Every row gives one point. Two turns around zero, p and q, are shown by what they do to some points. Where does a point land after both, in the order given? Backwards means that the second turn is done in reverse. Each puzzle has new turns, and all numbers are rounded.
In the rows, zero is written as 128.

Turn p:
[118 149 148] -> [133 158 127]
[101 119 127] -> [100 134 132]
[193 100 130] -> [176  82 153]
[100 144 108] -> [104 138 101]
Turn q:
[157  95 102] -> [168 134  96]
[ 72 111 114] -> [89 96 95]
[125 178 115] -> [ 97 167 141]
[141 122 108] -> [140 141 111]
[133 137 162] -> [131 119 162]
[140 125 167] -> [143 111 162]
Where do these land?
q, then p: [ 91 134 142] -> [ 93 134 146]
q, then p: [128 140  73] -> [120 131  72]
p, then q: [106  98 150] -> [108 101 155]
p, then q: [129 142 104] -> [129 137 102]
q, then p: [181 141 129] -> [179 145 120]
q, then p: [134 113 170] -> [140 120 171]

Turn p:
[131 139 208 121] -> [155 175 186 145]
[102 116 119 131] -> [113 110 138 112]
[129 106  90 157] -> [123  80 108 133]
[133 150  86 131] -> [103 123  88 133]
[146 129 138 101] -> [148 152 121 117]
Turn q:
[106 166 101  94] -> [129 186 113 114]
[120 123 146 152] -> [108 111 145 134]
[137 176 136 120] -> [138 167 150 148]
[142  90 131  88] -> [167 108 117  93]
[100 116 149 148] -> [ 96 111 146 116]
[164  97 105 166] -> [131  84  97 165]
Where do these land?
p, then q: [112 150 169 150] -> [102 123 174 139]
p, then q backwards: [171  91  91 162] -> [179  79 104 140]
p, then q: [ 99 142 133 132] -> [110 134 146 109]
p, then q: [124 102 135 113] -> [157 125 134 119]
p, then q: [134 153 112  82] -> [133 180 110 128]

Turn p:
[ 85 167  95 127 153 123] -> [131 172  87 138 166 130]
[142 153 163 168 127 151] -> [177 121 157 148 132 151]
[160  93  88 148 109 152] -> [126  79 108 159 104  99]
[165  96 140  93 140 132] -> [122  94 139  83 115 107]
[100 159 151 113  73 114] -> [122 186 148 137  89 145]
[158 106 122 112 160 154] -> [143  88 114  97 134 110]
[122 144 137 115 112  83] -> [102 164 156 126 130 121]
[ 93 105 128 148 149 114] -> [101 119 116 136 155 160]
Turn q:
[109 121 126 144 198  63] -> [190 186 135 144 148  85]
[136 142 158 122 107 155] -> [108 109 153 127 120 158]
[126 154 115 116 105 142] -> [102 133 113 121 122 154]
[127 111 126  99 103  55] -> [109 169 140  84 120  75]
[158 127 124 139 166 162] -> [173  99 118 135 123 152]
[128 125 121 158 108 148] -> [112 107 117 155 113 128]
[113 117 126 119 110 171] -> [103  94 119 132 149 144]
Where do these land?
p, then q: [128 111 103 116 112  81] -> [108 166 136 153 155 113]
p, then q: [156 128  91 168 141 108] -> [164 141 136 159 125  86]
p, then q: [111 174  83 112  90  98] -> [112 195 117 159  98 143]
p, then q backwards: [137 111 156 116 103  96] -> [136 137 166 122  93 116]
p, then q backwards: [149 136 152 141 149 164] -> [155 114 137 121 168 146]
p, then q: [ 96 119 159 149 115 161] -> [115  77 114 137 119 154]
p, then q: [ 99 156 160 117 159 152] -> [150 111 113 100 125 178]
p, then q: [147  91 120 105 156 163] -> [128 110 106  83 146  93]

Turn p:
[122 132 132 119 107 110 101 129] -> [124 126 133 117 115  97 113 140]
[123 137 130 131 155 123 167 137] -> [127 115 113 135 146 140 165 112]
[129  91 111 125 148 125 154 145] -> [160 102 134 119 134 157 146 123]
[109 162  94 146  78 141  93 111] -> [ 99 140  96 136  76 119  83 145]
[163 145 139 124  94 128 111 131] -> [128 168 143 133 103 105 128 138]
[135 114 128 112 166 146 140 121] -> [139 130 129 125 167 155 136 133]
[118 117 126 125 181 128 139 156] -> [145  94 128 146 165 142 150 137]
[129 134 140 103  92 116 118 108] -> [113 149 134  94 114 104 120 132]
[135 116 133 155 166 117 141 116] -> [148 120 122 145 157 135 128  94]
[116 132 148 140  94 146 115 126] -> [ 96 134 149 132 105 125 111 125]
Turn q:
[167 156 123 136 103 124 114 119] -> [178 138 140 116 113 116 129 138]
[101 125 143 167 111 119  96 108] -> [123 100 145 147  95  93 110 114]
[170 132 123 137  98 134 145 114] -> [163 130 119 114 111 121 156 154]
[125 145 129 114 146  98 148 128] -> [122 149 132 133 164 113 126 138]
[135 140 136 106 156 139 140 117] -> [131 147 130 143 151 142 149 116]
[137 107 126 127 158 145 134 161] -> [119 111 122 131 146 173 124 136]
[113 125  97 105 141 127 143 102] -> [120 140  96 122 151 115 140 102]
[101 134 136 154 141 151 132 159] -> [110 124 120 162 114 152 100 137]
[104  88 138 107  97 115 100 143] -> [ 87 112 148  85 106 125 119 117]
Where do these land?
q, then p: [143 103 135 140 123 140 225 130] -> [139  75 103 155  93 170 185 140]
p, then q backwards: [105 131 131 139 124 112 119 119] -> [108 116 115 139 126 118 117 123]
p, then q backwards: [125 118 147 135 115 147 138 131] -> [120 122 152 115 131 135 114 135]
q, then p: [122 130 136  84 164 134 102 137] -> [ 94 147 123 130 174 142 111 122]
q, then p: [140 144 142 116 125 133 123 111] -> [120 149 126 130 130 121 144 111]
p, then q: [135 137 145 141 134 107 108 117] -> [138 118 145 132 146 102 119 125]
q, then p: [139 128  46 136 115 154  98 109] -> [181 176 101  91 116 141  96 150]
q, then p: [153 132 142 138 113 117 131 140] -> [132 130 154 135 122 120 150 138]
q, then p: [132 110 147 121 126 112 115 128] -> [118 119 148 112 143 124 135 121]
p, then q: [ 94 139 129 121 121 110 142 148] -> [ 93 118 109 108 134 119 134 137]
q, then p: [120 137 109 136 148 142 107 137] -> [135 144 127 136 133 136  93 130]

Turn p:
[141 118 112 114 128 107 158 146  99] -> [146 105 109 134 115  88 124 135 115]
[138  91 152 153 113 117 118 129 163] -> [116 108 134 138 105 176 104 142 131]
[115 131 103 147 109 116 126 147 105] -> [114 141 118 143  99  99 123 119 136]
[147 148 139  92 122  67 118 152  90] -> [178 109 152 109  85  84 142 136 142]
[108 133  98 101 111 135 124  85  87] -> [148 137 135 146 149  97 127  68 126]
[138 131 147 125 103 153 114  62 211] -> [113 103 141 134 173 217 143 101 164]
[126  97 139  80 115 156 121 154  88] -> [162 134 108  94 108 121 116  96  80]
[141 138 142 134 125 130 153 138  95] -> [136 126 125 141 115 109 153 138  99]
[154 139 111 153 147 117 131 131 219] -> [ 98 106 107 124 153 171 126 178 189]
[111 118 147 139 201 147 110 124  87] -> [142 179 160 122 158 111 101 160  85]
[146 140 122 147 108 140 116 150 136] -> [122 145 105 132 105 143 144 134 142]
[ 71 152 125 150 155 149 146 119 157] -> [ 62 142 144 117 170 121 131 132 127]
Turn q:
[138 146 145 137 146  77 165 151 153] -> [159 136 106 148 173 120 126 141 174]
[155 144 115 110 177 111 134 144 144] -> [185 123 106 132 142 125 103 134 124]
[126 148 124 157 108 133 127 154 158] -> [130 147 134 134 127 166 138 157 150]
[121 142 124 135 111 187 116  75 145] -> [105 136 129  88  91 173 131  87 120]
[ 68  77 142 131 110 103 133 117 107] -> [ 59 111 108 155 124  89 140 130 134]
[144 119  95 106 103 120 130  83  84] -> [132 130 157 124  88  81 140  86 121]
[180 128 157 133 143 127 142 156 153] -> [169 102 138 119 173 151 135 140 141]
[120 173 152 152 142 172 150 170 130] -> [134 172 115 109 171 172 146 150 105]
[147 132 120 167 151 140 123 138 132] -> [148 130 132 154 138 165 131 123 113]
[112  76  86  71  99 135 101  97 105] -> [104  91 136 112  54  75 128 124 106]
[ 96 122 147 109 117 103  87 125  97] -> [ 84 130 146 133 128  92  91 138 119]
Where do these land?
p, then q: [ 87 156 157 102  99 119 115 120 173] -> [ 93 100  86  74 131 119 130 113 139]
q, then p: [167 166 125 109 108 108 140 112 115] -> [158  99 153 119 137 152 158 144 148]
q, then p: [161 129 122 154  92  95  99 148  86] -> [113 122 175 133  96 154 152 170 102]
p, then q backwards: [ 82 157 114 168 113 154 113 122  94] -> [ 90 151 121 156 104 120 136 103  74]
p, then q: [104 111 156 112 108 118 116 148 105] -> [102 126 162 104 125  99 128 117 136]
q, then p: [ 99  79 102 158 118 116 144 135 135] -> [ 73 115 106 162 113 118 113 128 123]
q, then p: [118 137 147 112 144 162 127 102 160] -> [146 139 110 109 157 129 114  87 132]
q, then p backwards: [140 136 146 165 107 123 153  93 119] -> [109 161 120 125 100 140 110  91 138]
q, then p: [130  82 108 147 181  89 141 126 165] -> [117 140  87 182 125 149  77 146 150]
p, then q: [105 144 154  88 151 105 172 145 138] -> [122  89 107 129 150  68 129 145 122]
p, then q: [169 146 110 127 143 182 111 156 120] -> [189 173 124 118 108 128 139 134 117]
p, then q: [173  92  96  94 171 166 105 130 127] -> [201 127 151 128 102 140  97 130  87]

Turn p:
[137 143 137 126  85 117 158 109 130 135 139] -> [136 117 139 105 155 145 121 119 106 162 136]
[122 128 136 153 129 149  97 122 106 103 171] -> [134 125 134 146  81 157  97 140 107 117 124]
[115 110 115 101 162 158 124 153 171 146 119] -> [101 142 120 117 139 115 120 131 186  90 130]
[143 138 132 128 180 148 131 149 146 155 116] -> [ 89 126 128 150 154 114 134 150 150  94 118]
[109 120 113 132 136 113 158 130 119 136 137] -> [129 139 134 137 138 106 117 119 121 134 159]
[ 92 122 162 142  97 140 135 123 112 112 107] -> [121 114  99 122 104 119 106 110 121 173 115]
[145 138 107  91 149 148 115 147 120 150 107] -> [105 124 144 106 131 102 153 135 139  89 113]
[111 151 129 126 120  97 126 120 135 106 131] -> [149 161 132 128 130 129 127 131 119 154 116]
[153 120 133 146 112 125 123 145 112  88 144] -> [156 104 141 139  99 141 130 154 127 145 134]
[121 112 156 122 110  88 125 106 117 119 143] -> [177 127 110 130 136 130 113 114 105 141 122]
[144 126 115 137 120 109 144  73 122 113 124] -> [149 127 150 147 139 149 145  86 112 146 130]
[145 128 101 132 136 146  99 160 145 171  99] -> [ 89 128 107 109 129 129 171 148 144  92 138]
Turn q:
[138 154 125 108 144 140 122 131 131 151 125] -> [135 124 143 127 127 111 139 146 150 153 118]
[134 139 117 136 145 129 128 128  75 115 137] -> [128 120 122 113 172 107 101 115 130 135 123]
[ 96 151 189 145 143 120 146 138 121 125 137] -> [135 157 112 166 134 108 118 113 138 144 180]
[138 118 117 147 141 139 129 146 139  38 146] -> [101 103  59 138 157 148 129 118 149  85 123]
[ 86 131 120 139 135 143 109 132 148 143 117] -> [102 138 122 121 110 117 137 162 112 138 148]
[134 118 132  69  62 122 109 137 142 151 108] -> [181 126 173 106  89 144 141 157 132  90 131]
[129 132 132 149 136 146 141 114 119 104 110] -> [ 96 134 129 133 150 122 133 111 136 114 133]
[121 121 141 139 137  31 123  97 131 133 117] -> [144 191 122 157 104 141  71 117 104 129  93]
[129 125 119 102 145 147 144 132 115 148 141] -> [132  99 138 113 118 107 127 118 140 150 129]
[129 122 120 140 103 115 142 134 141 112 111] -> [129 146 119 124 122 137 145 116 117  99 121]
[143 139 112 126 108 139 140 103 118 149 149] -> [134 127 151  97 136 149 134 112 134 151 124]
[131 112 135 108 128 127 107 113 129 150 127] -> [133 117 156 133 112 136 112 144 125 134 125]
[143 118 112 147 128 145 108 145 144 130 128] -> [119 109 121 132 138 139 152 148 110 128 116]
[141 112 121 138 138 149 144 141 141 144 140] -> [122 101 125 133 122 129 154 115 117 146 125]
Where do these land?
p, then q: [149 115 135  99 124 118 148  99 137 117 104] -> [105 129 154 158 108 133 124 108 137 135 104]
p, then q backwards: [143 115 115 167 140 106  84 148 186 142 154] -> [120 157 153 140  89 119  90 135 176  82 141]
p, then q: [145 142 117  97 112 149 106 141 110 138 120] -> [146 122 133 126 105 112 117 116 146  89 138]
q, then p: [134 127 167 132 140 140 140 136 132 132 129] -> [129 127 120 153 138 153 117 129 117 133 148]
q, then p: [148 129 122 141 142  94 143 137 129 128 132] -> [112 129 132 138 129 131 166 111 115 131 125]
q, then p backwards: [131 133 137 153 159 168 114 152 116 109 124] -> [147 124 143 145 148 124 161 148 129 164 105]
q, then p backwards: [ 65 140 121 147  96 116 149 142 125 142  88] -> [ 85 144  74 118 125 100 109 146 101 156 132]
q, then p: [140 136 134 155 137 135 157  99 148 151 148] -> [ 87 128 119 124 152 138 109  98 108 128 131]
p, then q: [128 124 116  99 106 113 117 143 135  81 134] -> [167 127 152 146 120 142 159 130 149 122 113]
p, then q: [108 144 140 102 142 125 120  84 101 101 141] -> [124 159 173 145 162 132 113 139 133 107 121]
p, then q: [138 114 133 127 101 140 124 104 109 145 129] -> [115 104 151 112 125 135 104 115 130 117 131]
p, then q: [107 117 100 117 138 133 134 152 106 150 133] -> [153 141  98 119 124 145  97 127 139 124 134]
